Each wall is flat, endless, passes through zero and stands at right angles to its row. A trip goes straight from one point to another. List the walls that it crosses, first one first.

Walls:
(1): [0.26 0.60 0.58]
(2): [-0.19 -0.10  0.01]
(3): [ 0.26 -0.23 -0.84]
(4): [ 0.17  0.35 -0.26]
(5): [-0.33  0.61  0.29]
(6): [-0.06 -0.49  0.40]
(7): [-0.13 -0.39 -0.30]
(8): [-0.01  0.05 -0.26]
Trips:
[0.24 0.55 0.14] to [-0.60  0.65  0.06] -> 8, 2
[ 0.24  0.07 -0.43] to [ 0.12  0.03 -0.33] -> none
[-0.44 -0.05 -0.44] to [ 0.04  0.00 -0.53] -> 2
[-0.05 -0.17 -0.69] to [-0.02 -0.08 -0.15] -> none

Walls:
(1): [-0.70 -0.44  0.11 -0.62 -0.74 -0.03 -0.68 -0.27 -0.11  0.28  0.11 -0.26
 -0.26  0.00]
(2): [-0.71  0.03  0.12  0.21 -0.19 -0.15 -0.16  0.17  0.36  0.02  0.23 -0.41
 -0.72 -0.37]
(3): [-0.25  0.00  0.08  0.54  0.15 -0.11  0.00  0.14  0.35  0.14 -0.68  0.17
  0.56  0.32]
(4): [ 0.15  0.16  0.10  0.65  0.52 -0.61  0.42  0.23 -0.58  0.67 -0.02 -0.03
  0.15  0.92]
(5): [ 0.90  0.09 -0.06  0.32  0.17 -0.42 -0.22 -0.37  0.25  0.17  0.36  0.53
  0.36 -0.22]
(6): [ 0.29 -0.26 -0.08  0.04  0.16 -0.19 -0.14  0.00  0.24 -0.21  0.38  0.15
  0.01  0.04]
(7): [ 0.28  0.04 -0.03  0.13 -0.35 -0.15 -0.30  0.31 -0.50  0.62  0.02  0.23
  0.22  0.13]
Trips:
[-0.73 -0.05 -0.14  0.07 -0.47 -0.15 -0.13 -0.21 -0.26 -0.02  0.33 -0.23
  0.91  0.03] to [ 0.27 -0.82 -0.94 -0.20 -0.49 -0.18  0.35  0.32  0.47 -0.42 -0.63 -0.59
  0.10 -0.60] -> 7, 6
[ 0.19  0.14 -0.30 -1.09  0.62  0.44 -0.22  0.37 -0.45 -0.53  0.50  0.50
  0.69  0.54] to [ 0.54 -0.12  0.08  0.02  0.18  0.21  0.02  0.17  0.09 -0.57  0.54  0.35
  0.01 -0.28] -> 7
[-0.42  0.23  0.09  0.03 -0.05  0.15  0.24  0.27  0.29  0.32 -0.05  0.41
 -0.73  0.31] to [ 0.13 -0.17 -0.32  0.28 -0.29 -0.01 -0.03  0.61  0.04 -0.27 -0.54 -0.10
 -0.64 -0.82] -> 4, 3, 1
[ 0.17 -0.03 -0.51  0.21 -0.59 -0.13  0.21  0.51 -0.44 -0.37 -0.14  0.35
 -0.40 -0.13] to [ 0.12  0.27 -0.85 -0.67 -0.35  0.11  0.09 -0.33 -0.01 -0.55  0.10  0.33
  0.04 -1.12] -> 6, 2, 5, 7, 1
[ 0.41 -0.55 -0.47  0.30 -0.29 -0.17  0.62  0.13 -0.36  0.12  0.09  0.19
  0.43 -0.51] to [ 0.52  0.25 -0.16 -0.38 -0.08  1.06 -0.09 -0.39 -0.72  0.12  0.00 -0.11
 -0.37 -0.68] -> 4, 6, 1, 5
[ 0.44 -0.31  0.67  0.29 -0.60 -0.17  0.15 -0.02  0.06  0.03  0.26  0.52
  0.50  0.24] to [ 0.14 -0.04  0.58 -0.31  0.05 -0.75  0.08  0.54 -0.13  0.02 -0.06  0.07
  0.34 -0.03] -> none
[-0.02 -0.08 -0.44 -0.33  0.09  0.08 -0.53  0.05 -0.37  0.60 -0.25  0.00
  0.01 -0.11] to [-0.08 -0.89 -0.13 -0.31 -0.01  0.55  0.45 -0.19 -0.37 -0.38 -0.12 -0.12
  0.27 -0.05] -> 4, 7
[ 0.07 -0.08 -0.40  0.47  0.05  0.33 -0.41  0.77 -0.30  0.15 -0.34 -0.10
 -0.20  0.06] to [ 0.38 -0.04  0.12  0.54  0.11  0.28  0.91  0.02  0.43 -0.47 -0.75  0.25
 -0.35  0.35] -> 2, 7
[ 0.68  0.04 -0.58 -0.43  0.72 -0.38  0.79  0.46 -0.71 -0.30 -0.39  0.55
 -0.31  0.26] to [ 0.04  0.42  0.04 -0.10  0.50  0.45 -0.13  0.25 -0.70 -0.87 -0.27  0.10
  0.19 -0.18] -> 7, 5, 6, 4
